Each point is reached from the start by the listed moves, each made once or not at all, plus a little noise. Is the number of moves made odd or even? Then give how often each move was made.

Moves:
(1): .13 .47 -.33 -.47 .26
(2): -.53 .15 -.49 .39 -.18
Start: .09 .06 -.08 .23 .00
Points:
-.32 .68 -.91 .15 .07 -> even (1, 1)
-.44 .19 -.58 .62 -.21 -> odd (0, 1)
.11 .03 -.10 .20 -.02 -> even (0, 0)

Moves:
(1): -.09 .45 -.07 .16 .36 -.16
(2): -.45 -.15 -.28 -.23 .24 -.21
(3): .22 .29 -.09 -.48 -.05 -.03
(4): -.23 .11 .26 .02 -.49 -.05
(5): -.10 -.32 .32 -.13 .18 .04
(6): -.11 .34 .11 -.09 .13 .30
Start: .15 -.12 -.21 -.05 .03 -.05
Points:
-.52 .93 -.30 -.67 .22 -.22 -> odd (1, 1, 1, 1, 0, 1)
-.62 .61 .02 -.76 .40 -.16 -> even (1, 1, 1, 1, 1, 1)
-.43 -.21 .00 -.86 -.07 -.31 -> even (0, 1, 1, 1, 1, 0)
-.29 .79 -.56 -.67 .70 -.16 -> even (1, 1, 1, 0, 0, 1)
-.62 .31 -.31 -.09 .14 -.47 -> odd (1, 1, 0, 1, 0, 0)

Moves:
(1): .08 -.03 .16 .19 -.03 -.16 -.07 -.07 -.17 .03 .17 -.01
(2): .17 .12 .05 .14 .02 -.03 -.01 .15 .08 -.23 .12 .11
(3): .03 .04 .04 -.13 -.01 .04 -.03 .09 -.10 .06 -.05 -.14
(4): -.06 .01 -.14 .14 .09 .09 -.07 .02 .00 .04 -.12 -.03
(5): -.07 .04 -.31 .01 .09 -.13 -.02 -.08 .13 -.10 -.15 .13
(6): .10 .09 .02 -.05 .11 .06 -.04 -.07 .05 -.04 -.13 -.04
(7): .05 -.15 -.04 -.07 .04 .06 -.08 .08 -.05 -.38 -.17 -.13
(8): -.04 -.05 .06 -.06 -.06 -.16 -.05 .05 -.01 .02 -.11 .13
(9): -.11 .02 .08 -.04 .09 -.15 .02 -.06 -.06 .01 -.05 .05
(10): -.01 -.18 .00 -.05 .14 -.08 .14 .00 .20 -.01 .06 -.09
(11): .05 -.10 .08 -.19 .28 .02 -.15 .16 -.22 -.12 .07 .04
Start: .04 .05 .11 -.11 .03 .05 -.10 .02 -.03 -.14 .02 -.11
Points:
.47 -.01 .46 -.19 .55 -.10 -.23 .29 -.19 -.45 .27 -.25 -> even (1, 1, 1, 0, 0, 1, 0, 0, 0, 1, 1)
.21 -.11 -.03 .04 .47 -.27 -.53 .33 -.28 -.90 -.17 .15 -> odd (1, 1, 0, 1, 1, 0, 1, 1, 0, 0, 1)
.28 -.31 .11 -.16 .52 -.43 -.33 .30 -.07 -.94 .00 .09 -> odd (1, 1, 0, 0, 1, 0, 1, 1, 0, 1, 1)
.26 .04 .07 -.03 .08 -.34 -.35 .24 -.16 -.75 -.17 -.01 -> even (1, 1, 1, 0, 1, 0, 1, 1, 0, 0, 0)
.11 -.34 .33 -.24 .69 -.28 -.40 .13 -.30 -.59 -.27 -.18 -> even (1, 0, 0, 1, 0, 1, 1, 1, 1, 1, 1)
.02 .03 .04 .10 .37 -.52 -.18 .13 .04 -.32 -.11 .06 -> even (1, 1, 1, 1, 1, 0, 0, 1, 1, 1, 0)
